Each row of a before or after table is a point. One or more steps were done to the points. Then noise was added and the rows were shuffled. The steps act on columns, c1 being the first. Write out the steps. A step turns or swaps two columns, mirrors them in a line or flattens them onto one, adds a multiple of one to another, or multiplies or shifts one. Angles are multiples of 10 degrees, from the lower column toward the higher: turns from -170 to 170, lines from 10 to 170 but not 90. Use the fewest steps. Two steps may share a column if one is a turn and the other turns, adds or multiplies; they go together, in the order done. Otherwise the lowest column goes first.

Before (12 x 3):
[[-0.6 -3.5 -0.2]
 [-1.5  3.3 -0.5]
 [-2.8  2.9  1.4]
 [-0.6 -1.9  3.5]
 [-1.4  0.1  0.8]
 [ 3.4  0.1  0.8]
 [-2.3  3.2  2.7]
 [-2.5  2.5  1.8]
 [-1.9 -0.7  3.5]
 [-2.7 -2.0 -2.6]
 [ 1.3  1.5  0.1]
 [ 1.9  1.2  1.1]]
After (12 x 3):
[[-2.5  2.5  5.4]
 [-2.7 -2.0 -7.8]
 [-1.4  0.2  2.4]
 [-2.7  2.9  4.2]
 [-0.6 -1.9 10.4]
 [-1.8 -0.7 10.4]
 [ 1.4  1.5  0.4]
 [ 3.5  0.0  2.4]
 [-2.3  3.2  8.0]
 [-0.6 -3.6 -0.6]
 [ 1.8  1.2  3.4]
 [-1.4  3.3 -1.5]]
Steps: multiply c3 by 3

Before (9 x 8):
[[-3.1 -2.3 -2.6 -2.3  1.9  3.7  3.5  4.6]
 [-1.3  2.9 -0.9 -0.8 -3.1 -7.8 -0.8 -1.4]
 [-0.2 -2.7  3.1 -0.6  2.8 -1.8  3.9 -3.0]
 [-2.6  4.4  5.1 -1.5 -1.5 -1.1  2.9  3.4]
 [ 2.1  0.7  2.9 -4.6 -1.4 -3.7  0.3 -1.1]
 [ 0.3 -0.4 -0.6 -0.9  2.0 -0.7  1.9  6.6]
 [ 3.8  1.5 -2.2 -0.7 -0.9  0.0  4.0  2.6]
 [-2.1 -2.7  3.7  3.2 -1.7  0.1 -1.8 -4.9]
 [-1.0  5.3 -0.7  0.3  4.0  2.1  1.1  3.7]]
After (9 x 8):
[[-3.7  1.0 -0.1 -0.5  2.7  3.6  2.7 -3.1]
 [ 1.2 -0.9  3.4 -4.9 -1.6  4.3  1.8 -0.7]
 [ 3.8  3.9 -2.8  0.4  3.8 -2.0  0.1  3.9]
 [-4.4  2.7 -3.9 -2.4  2.1 -4.0  0.7  4.6]
 [ 2.5  1.7 14.2 -0.5 -2.8  2.9 -1.3 -1.3]
 [ 2.0  5.5 -3.1 -1.4 -1.5  4.9  0.5  3.7]
 [-2.7 -0.9 -4.1  3.1 -1.4  3.3 -2.6 -4.9]
 [ 1.4  0.6  2.3 -0.8 -0.7 -1.9  5.5  2.5]
 [-0.8  0.8  1.7 -0.9  2.0 -0.3  1.8  6.6]]
Steps: turn c1 and c7 by 40 degrees; turn c1 and c2 by -60 degrees; turn c3 and c6 by 120 degrees; multiply c3 by 2

Before (9 x 14):
[[  1.3   3.8  -1.7   2.6  10.5  -0.1  -3.2  -1.1   3.2  -1.1   0.6  -1.7
   -3.6  -0.3]
 [  2.2  -2.7  -1.9  -9.2  -0.3   0.8  -8.0  -1.7   1.9  -1.7   1.0  -1.6
    1.2   1.3]
 [  2.4  -1.8  -1.9   1.9  -2.8  -0.7   2.3   7.4   1.9   0.8  -0.6  -1.0
   -3.3   2.5]
 [ -0.4  -1.2   7.1  -0.6  -1.9   3.0  -0.9  -2.7   2.8  -0.5   1.5   1.6
   -4.7   8.4]
 [  1.8  -0.4   0.4   0.8  -1.8   1.0  -3.2  -2.2   7.6  -3.0  -3.7   5.8
    5.8   3.8]
 [  1.2  -2.0  -0.4   1.9  -1.7  -0.5   1.3  -2.5   2.7   0.8 -11.6  -2.0
   -2.7   0.3]
 [  2.0  -3.0  -0.2   2.6  -3.1   1.4  -1.7  -0.4   2.0   0.6  -0.2  -1.4
   -3.7  -0.7]
 [  0.5  -2.5   2.2   2.7  -2.4  -0.8   2.0  -2.1   2.0  -4.6   0.5  -1.8
   -3.7  -0.6]
 [  0.5  -2.1   1.6  -1.6  -1.5   3.2   0.9  -3.0   3.7   1.5   0.1   2.7
   -0.4   0.7]]
After (9 x 14):
[[ 0.1 -2.3 -1.9  2.5 -3.1  1.3 -1.8 -0.4  1.6  0.6 -1.0  2.3 -3.7 -0.5]
 [-1.4 -1.7 -2.7  1.9 -2.7 -0.8  2.3  7.4  1.9  0.8 -0.8  1.4 -3.2  2.5]
 [-1.4 -0.3 -1.7  2.6 10.5  0.1 -3.3 -1.0  2.1 -1.1 -2.4 -4.2 -3.6 -0.3]
 [ 2.2 -2.6 -0.1  2.7 -2.4 -0.8  1.9 -2.1  1.3 -4.5 -1.7  1.7 -3.6 -0.5]
 [-1.7 -2.4 -2.4 -9.2 -0.3  0.8 -8.0 -1.7  0.9 -1.8 -2.0  1.8  1.3  1.3]
 [-0.1 -2.7 -1.2  1.9 -1.6 -0.5  1.4 -2.6  9.5  0.9  7.2  1.3 -2.7  0.3]
 [ 6.9  1.2  1.7 -0.6 -1.9  3.0 -1.1 -2.6  1.2 -0.4 -3.0  1.6 -4.7  8.3]
 [ 1.5  1.9 -0.1 -1.6 -1.5  3.3  0.8 -2.9  2.6  1.3 -2.4  2.9 -0.3  0.6]
 [ 0.9  5.3 -1.8  0.7 -1.7  1.0 -3.2 -2.3  8.2 -3.0 -2.1  2.5  5.8  3.8]]
Steps: turn c1 and c3 by -80 degrees; turn c2 and c12 by -70 degrees; mirror c9 and c11 in the line at 160 degrees

Before (8 x 24):
[[ 2.9  5.0 -3.8  1.1  3.9 -0.9 -1.3  1.7 -1.2  2.6  2.3 -2.6 -1.3  1.5
  -4.0  4.3 -0.5 -3.3  4.2 -1.7 -7.0  0.2  3.0 -3.4]
 [ 3.5  0.7  2.3  2.4 -0.7  0.0  0.0 -2.1 -1.6  5.7  4.0 -5.9 -0.8  6.3
  -1.3 -0.5  0.8 -1.2  0.5 -0.3  2.7 -2.7  2.7  4.0]
 [-4.5  8.5  2.6 -0.8 -3.0 -6.7 -4.3 -1.1 -1.2 -0.4 -1.1 -0.9  2.4 -4.6
  -0.9  3.2  0.1 -0.7  1.0  0.1  4.9  3.1 -0.8  2.2]
 [ 0.1  4.7 -0.3 -4.1 -1.1  1.5 -0.5  2.5  3.6 -0.1 -1.1 -5.0 -4.6 -3.0
  -0.7  0.7  3.7 -1.8  2.8 -0.5  0.9 -5.0  8.6  3.4]
 [ 5.4  1.6 -4.2  2.7 -6.2 -1.9  1.5 -4.4 -5.6 -1.1 -1.7 -6.8  2.9 -1.2
  -4.4  1.7  2.1  5.1  1.6 -4.2 -3.0  3.3 -3.3  0.2]
 [ 0.5  1.9  3.4  2.0  0.7 -4.0 -1.9  3.1 -3.1 -1.3  1.6 -2.1  0.1 -3.4
   0.9 -1.1 -2.7 -4.7  0.8  4.3 -0.7  1.1  0.4 -2.8]
 [-3.4 -0.1  0.4  1.3 -1.6 -3.4  2.0 -3.0  4.7  7.2  0.9  3.3  0.3 -3.1
  -2.4 -1.9 -0.3 -3.0 -0.3 -1.3  5.3 -6.4  3.9 -2.3]
 [ 0.1  3.4  3.3 -0.9 -1.0  1.5  1.5 -0.3 -2.2  4.9 -3.4  2.1  3.6  2.2
  -1.2  0.1  0.4  3.8 -2.7 -4.0  2.9 -1.5  5.3 -2.3]]
After (8 x 24):
[[ 0.6  0.9  3.4  1.8  1.0 -4.0 -2.1 -2.0 -3.3 -1.5  1.4  3.1  0.1 -3.3
  -2.2  0.1 -2.9  4.8  0.4  4.3 -0.3  1.0  0.8 -2.6]
 [ 0.2  4.6 -0.3 -4.1 -0.9  1.7 -0.4 -2.9  3.1 -0.4 -0.9 -1.1 -4.3 -2.6
  -1.5 -0.4  3.3  5.0  3.2 -0.5  0.9 -5.0  8.6  3.5]
 [ 0.5  3.8  3.3 -0.9 -1.2  1.4  1.5 -0.2 -2.2  4.5 -3.5 -1.3  3.7  2.4
  -1.0  0.0  0.6 -3.9 -2.9 -4.4  2.9 -1.4  5.4 -2.0]
 [-3.2  0.1  0.3  1.6 -1.5 -3.4  1.5  4.5  4.7  7.2  1.2  3.2  0.4 -2.9
   0.5  3.2 -0.5 -0.6 -0.5 -1.3  5.2 -6.6  4.0 -2.0]
 [ 3.0  7.4 -3.7  0.8  3.9 -1.0 -1.6 -1.2 -1.5  2.5  2.2  1.3 -1.3  1.6
   2.7 -1.2 -0.4  4.2  4.5 -2.2 -6.6  0.4  3.0 -3.3]
 [-4.3  8.5  2.6 -0.6 -3.0 -6.7 -4.4  1.2 -1.4  0.1 -1.2 -0.5  2.4 -4.5
  -1.8 -1.6  0.0  1.2  0.7  0.3  4.9  3.2 -0.7  2.3]
 [ 5.4  3.3 -4.5  2.7 -6.1 -2.0  1.4  0.9 -5.5 -0.9 -1.5 -9.3  3.2 -1.1
   3.1  1.2  1.8  1.9  1.3 -4.1 -3.1  2.9 -3.2  0.3]
 [ 3.4  1.3  2.0  2.6 -0.7  0.0  0.0  1.2 -1.6  5.7  4.0 -3.4 -0.6  5.9
   0.0  1.4  0.6  5.2  0.3 -0.3  2.3 -2.9  2.8  4.0]]
Steps: turn c15 and c16 by -140 degrees; turn c2 and c15 by -30 degrees; turn c12 and c18 by -130 degrees; turn c8 and c12 by 160 degrees
